Each wall is flat, endless, passes through zero and stands at right angles to its row. A trip goes straight from one point to another. List the walls that it crosses, first one first.

Walls:
(1): [-12 -21]
(2): [ 11 -10]
(3): [  1 -17]
(4): [  9 -38]
(5): [-29 -60]
Trips:
[ 8 22] to [40 12] -> 2
[15 41] to [ 1 26] -> none

Walls:
(1): [ 10 -15 -22  44  -5 -14]
(2): [-39   1   5  -2 -21 -24]
(3): [  7  -4   3   1  -8 -13]
(4): [ 27 -39   3  15   5  -9]
(5): [-22 -21  20  11 -14  24]
(6): [ 20 -47  -4  -4   5  12]
(7): [-13  11  13 -15 -15 -17]
(8): [  8   7  43  16 -13 -22]
(9): [-27  -3   9  22 -18  13]
(10): [-35   9  13  -4  -3   6]
(11): [  8   1 -32  37 -21  23]
(12): [-18  -2 -31   7  -4  -2]
Trips:
[ -9  19  -2  14 -20  15] to [-26  26 -16  14 -21   7] -> 8
[ 51  -2  16  14 -10 -19] to [ 10  11  -9  60 -13 -21] -> 6, 9, 12, 2
[ 8 29 12  3 -3 -1] to [  6  36  35 -17  -1 -31] -> 2

Walls:
(1): [  9 -17  20  25  15  21  28 -29   6]
(2): [-18  -1   4  -4   4   7   0 -14  11]
(3): [ 18  -3   9  -8  31 -23  -5   0   9]
(4): [ 12 -16  -9 -22  25 -11 -13  37  30]
(5): [ 27  10 -34  11  26   4 -16 -26  -6]
(6): [-9 -2  4  9 -2 -7  9  8 -1]
(7): [ -2  45 -19  15  -7  -3  21 -17   6]
(8): [-14  -7  -3  -1  -8 -24 -29  27  10]
Trips:
[ 15  -8  18   2   7 -19  -2  16 -25] to [ 26 -18  29 -11  11 -25  17  -4   3] -> 1, 8
[-32   0 -31 -16 -29  25  12  42  18] to [ 18  21   4   1 -22  -2 -36 -11 -48] -> 2, 4, 6, 5
[-20   1  20 -42 -11  -9  10  23 -32] to [ 15   8  12   7 -23  -3 -25 -14   1] -> 4, 6, 5, 7

Walls:
(1): [  2   7 -25  18   9   6  16   7  -4  10  -8  34]
(2): [ -1  20 -10  -6  -4  21   1  -6   0  -1  -1  13]
(3): [ 15 -38 -22  24 -33  28   0   2 -39   2  11  10]
(4): [ -7   6   5   8  -5  20 -25  -4  15   2  17  -7]
(5): [-16   8   6   6  15  -1 -11   7 -11 -25   7   5]
(6): [ -2 -19   5   2  10   0  35   4   6 -20  16  -2]
(7): [ -2 -15 -24 -17  21  21  10  -1  27 -17 -39  18]
Trips:
[ -1 -12  10  13   0  -9  24 -11  13  10 -11   8] to [  6 -10  11 -40 -18  -2 -13   7  22  42  -8  -2] -> 1, 6, 4
[-11  -1   0 -17 -13 -25  -1  22  15   6  -8   1] to [-26  -4 -31  -2  -9   8   1  26 -21  -4 -17   1] -> 1, 5, 3, 2
[ 16  16   7 -25  17 -21  29  -4  -7 -35 -23 -17] to [-20   0   8  -2 -11   5   0   2  -7  -9 -20  27] -> 2, 1, 6, 3
[ 31  -2   9 -26  16  29  -7   3   9 -19   5   7] to [ 12   1  11  12  -5  24 -13  19 -60  -3 -22  35] -> 3, 1, 6, 4, 7
[ -7  -7  -7  -3 -16  13  10  -6   1 -12   2  -3] to [-13  -2 -12  -7  14 -20  10   2  -2  11   4 -13] -> 4, 2, 3, 7
[-19  -9  12   0  32   1 -29 -14  24 -15  19  -2] to [  8  18  16   3   8   5  -1   5  -8 -16  19  16] -> 7, 2, 1
